Each row of a before or after table is a point. The points were changed in one or more steps. Then noise was added and the rows were shuffled. The steps act on columns, c1 being the first. Write out the steps. A step turns or swaps two columns, mirrors them in a line or flattens them onto one, adds a multiple of one to another, or multiplies or shifts one. Angles are multiples of 10 degrees, from the lower column toward the higher: turns from -170 to 170, lines from 10 to 170 but not 90. Use the fewest steps. Two steps may share a column if one is a turn and the other turns, adds or multiplies; they go together, in the order done. Otherwise the lowest column goes first.

Before:
array([[-0.06, -0.08,  0.05],
       [-0.16,  0.34, -0.49],
       [-0.21, -0.21, -0.12],
       [-0.35,  0.86,  0.30],
       [ 0.50,  0.24,  0.12],
       [ 1.13, -0.11, -0.57],
       [ 0.61,  0.20,  0.14],
       [-0.01,  0.13, -0.46],
       [-0.10,  0.81,  0.37],
       [-0.25, -0.60,  0.03],
       [ 0.34, -0.49, -0.08]])
After:
array([[ 0.61,  0.14,  0.24],
       [ 0.34, -0.08, -0.55],
       [-0.24,  0.07, -0.65],
       [-0.37,  0.31,  0.88],
       [ 1.14, -0.60, -0.11],
       [ 0.04, -0.48,  0.10],
       [-0.19, -0.13, -0.25],
       [-0.16, -0.48,  0.35],
       [-0.02,  0.08, -0.09],
       [ 0.52,  0.08,  0.22],
       [-0.13,  0.36,  0.73]])
Steps: swap c2 and c3

Before:
array([[ 0.74,  0.07, -0.33, -0.35],
       [-0.44, -0.07,  0.03,  0.71],
       [ 0.27,  0.19,  0.04,  0.20],
       [ 1.03, -0.81, -0.19, -0.05],
       [ 0.12, -0.22, -0.69, -0.25],
       [-0.25, -0.34,  0.63, -0.11],
       [-0.56, -0.09, -0.83, -0.65],
       [-0.08, -0.37, -0.05, -0.28],
       [-0.53, -0.31,  0.32,  0.09],
       [-0.03, -0.23, -0.47, -0.17],
       [ 0.06, -1.06, -0.32, -0.24],
       [ 0.68, -0.03, -0.14,  0.44],
       [-0.45,  0.24, -0.39, -0.46]])
After:
array([[ 0.37, -0.32,  0.64,  0.48],
       [-1.03,  0.00, -0.14, -1.43],
       [-0.04, -0.23, -0.46,  0.17],
       [ 0.00, -0.41, -0.05,  0.36],
       [ 1.03, -0.27,  0.32,  0.76],
       [ 0.66, -0.08, -0.81,  1.42],
       [-0.40, -0.19, -0.73, -0.01],
       [ 1.30, -0.07,  0.02,  0.18],
       [-0.40,  0.19,  0.04, -0.60],
       [-0.25, -1.03, -0.32,  0.10],
       [-2.02, -0.83, -0.18, -1.61],
       [-1.64,  0.05, -0.32, -0.92],
       [ 0.58,  0.26, -0.38,  1.10]])
Steps: multiply c1 by 2.5; turn c1 and c4 by -140 degrees

Before:
array([[-0.39,  0.25,  0.44, -0.51, -0.34,  0.30],
       [-0.32,  0.19, -0.44,  0.71, -0.09,  0.46],
       [ 0.70,  0.84,  0.94,  0.63, -0.42, -0.64],
       [ 0.35,  0.26,  0.97, -0.32, -0.52,  0.56],
       [ 0.70,  0.03,  0.67,  0.09, -0.16, -0.17],
       [ 0.65, -0.21, -0.14, -0.09, -0.99, -0.17],
       [ 0.58,  0.65,  0.57, -0.13, -0.28,  0.01],
       [-0.49,  0.34,  0.56,  0.41, -0.04,  0.48]])
After:
array([[ 0.68,  0.85, -0.96,  0.27, -0.45, -1.12],
       [-0.34,  0.20,  0.44,  0.27, -0.15,  0.69],
       [ 0.71,  0.00, -0.61,  0.04, -0.15, -0.66],
       [ 0.58, -0.19,  0.16, -0.03, -1.01, -0.64],
       [-0.49,  0.31, -0.59,  0.17, -0.05,  0.83],
       [ 0.61,  0.70, -0.62, -0.10, -0.30, -0.39],
       [ 0.31,  0.28, -0.99, -0.17, -0.50,  0.34],
       [-0.36,  0.25, -0.42, -0.22, -0.28,  0.58]])
Steps: add -0.7 times c1 to c6; multiply c3 by -1; multiply c4 by 0.4
